Rows are points. Each copy is the shape, with its points in the same order, turned, moved and blurred by noise. Say if it was mirrored as well.
In the rows, 128 means zero.

Shape (5 x 2):
[[132 162]
 [170 172]
 [141 146]
 [115  96]
 [111 106]]
Copy 1 (5 x 2):
[[106 132]
 [ 70 111]
 [111 117]
 [166 101]
 [161 111]]
Copy 1 is: mirrored
Copy 2 (5 x 2):
[[108 150]
 [141 174]
 [127 132]
 [123  81]
 [116  85]]
Copy 2 is: only turned
Copy 3, 5 rows:
[[149 160]
 [187 158]
 [152 137]
 [112 100]
 [115 115]]
Copy 3 is: only turned

Shape, 7 rows:
[[ 97  97  91]
 [126 147 160]
 [157 107 141]
 [ 95 139 137]
 [128 149  94]
 [163  90 127]
 [ 89 167 138]]
Copy 1:
[[189 124 103]
 [116 151 157]
 [109 113 122]
 [154 156 153]
 [149 173 100]
 [116 103 102]
 [154 181 161]]
Copy 1 is: mirrored
Copy 2:
[[ 78  85  99]
 [123 142 152]
 [150 103 128]
 [ 87 131 141]
 [106 139  88]
 [154  86 114]
 [ 78 158 140]]
Copy 2 is: only turned
Copy 3:
[[140  92 169]
 [106 162 122]
 [118 105 106]
 [112 143 161]
 [164 139 148]
 [122  89  99]
 [118 169 168]]
Copy 3 is: mirrored
Copy 4 (7 x 3):
[[ 87 107 100]
 [133 159 163]
 [153 109 142]
 [100 153 140]
 [129 155  96]
 [153  88 133]
 [100 184 139]]
Copy 4 is: only turned

Shape, 9 rows:
[[114 136  93 141 122  96]
 [148 108 190  95 152 106]
 [123 144 128 160 147 115]
 [142 131 184  99 109 119]
 [108 163 120 132 135 101]
 [113 101 108 160 108 164]
 [152 132 144  66 138 138]
 [ 81 115  78 159 120 115]
 [ 76 164 120 120 151 101]]
Copy 1:
[[ 94 125  89 147 125 117]
 [135 114 177 104 177 129]
 [104 136 131 161 128 102]
 [131 136 163 115 167 164]
 [ 87 153 111 141 142 114]
 [108 107 132 149  67 147]
 [140 148 146  71 141 131]
 [ 70 105  89 152  90 118]
 [ 55 153 118 127 143 103]]
Copy 1 is: mirrored
Copy 2, 9 rows:
[[116 136  84 135 114 100]
 [137 108 190 101 155 107]
 [116 158 119 152 139 117]
 [120 128 171  93 110 118]
 [106 160 105 121 126  94]
 [103 124  97 151 113 173]
 [154 130 140  70 149 136]
 [ 80 128  59 155 114 119]
 [ 81 164  97 111 153  82]]
Copy 2 is: only turned
Copy 3, 9 rows:
[[120 143 101 152 107  94]
 [150 112 199 110 141  83]
 [124 138 140 172 129 112]
 [149 131 195 103 101 106]
 [105 163 133 144 121 104]
 [135  92 105 150 101 154]
 [155 138 160  76 145 113]
 [ 96 114  79 158 106 114]
 [ 73 155 134 139 134 101]]
Copy 3 is: only turned

Shape, 13 rows:
[[106  99 165 126 134 135 125 164]
 [103 144 103 141 120 147 113 142]
 [100 133 119 140 145  94  83 166]
 [115 125 153 175  55 141 130 125]
 [121 111 104 159 152 151 104 164]
 [120 111 108 119 150 149 112 152]
 [170 188 171 149 144 145 132 106]
 [124  96 107 122 137 134  98 150]
 [110 105 106 146 108 101 121 154]
 [109 157 103 125 155 150 144 164]
 [143 121 106 129 149 133 120 163]
 [110 133 122 122 142 151 116  11]
 [150  98 130 188 155 121 130 160]]
Copy 1 (13 x 8):
[[ 96  80 150 114 148 137 146 152]
 [ 87 134 107 143 149 158 120 145]
 [ 84 116 125 130 156 111  93 183]
 [ 87  96 128 184  79 158 146 133]
 [ 98 100  94 143 182 149 126 164]
 [106 105 100 108 169 148 121 143]
 [160 153 116 171 130  99 175 131]
 [101  91  97 112 155 138 103 149]
 [100  90 127 140 130 156  89 165]
 [119 151 123 120 175 166 132 160]
 [129 106  97 122 160 145 119 166]
 [121 139 114 156 147 109 102  23]
 [134  66 111 172 170 139 127 174]]
Copy 1 is: mirrored
Copy 2 (13 x 8):
[[120 102 160 113 137 145 137 186]
 [121 137 110 139 134 163 124 145]
 [107 143 112 118 155 120  90 177]
 [138 116 171 176  82 165 100 147]
 [124 120 103 157 165 149 136 185]
 [129 110 105 122 160 149 142 164]
 [196 173 163 139 130 121 161 135]
 [128  91 107 128 157 140 120 162]
 [105 103 113 145 119 125 105 161]
 [117 150  96 115 132 154 170 162]
 [137 115  95 129 144 128 146 172]
 [141 121 162 147 179 140 148  35]
 [131 115 127 180 145 103 148 198]]
Copy 2 is: only turned
Copy 3 (13 x 8):
[[153  98 132 102 138 104 128 163]
 [141 121  99 140 116 124  82 134]
 [115 113 126 160 116  96  89 182]
 [204  97 156 138  92 120 117 104]
 [133  90  90 156 147 134 106 160]
 [119 105  98 121 130 144 102 155]
 [152 180 173 152 168 158 119 119]
 [118  88 111 122 131 143 102 162]
 [136  96 112 142  84 116 121 156]
 [139 151  74 127 140 122 114 151]
 [130 116  96 139 135 146 125 162]
 [ 83 127 145 101 134 151  83  34]
 [135  84 127 171 154 131 151 149]]
Copy 3 is: mirrored
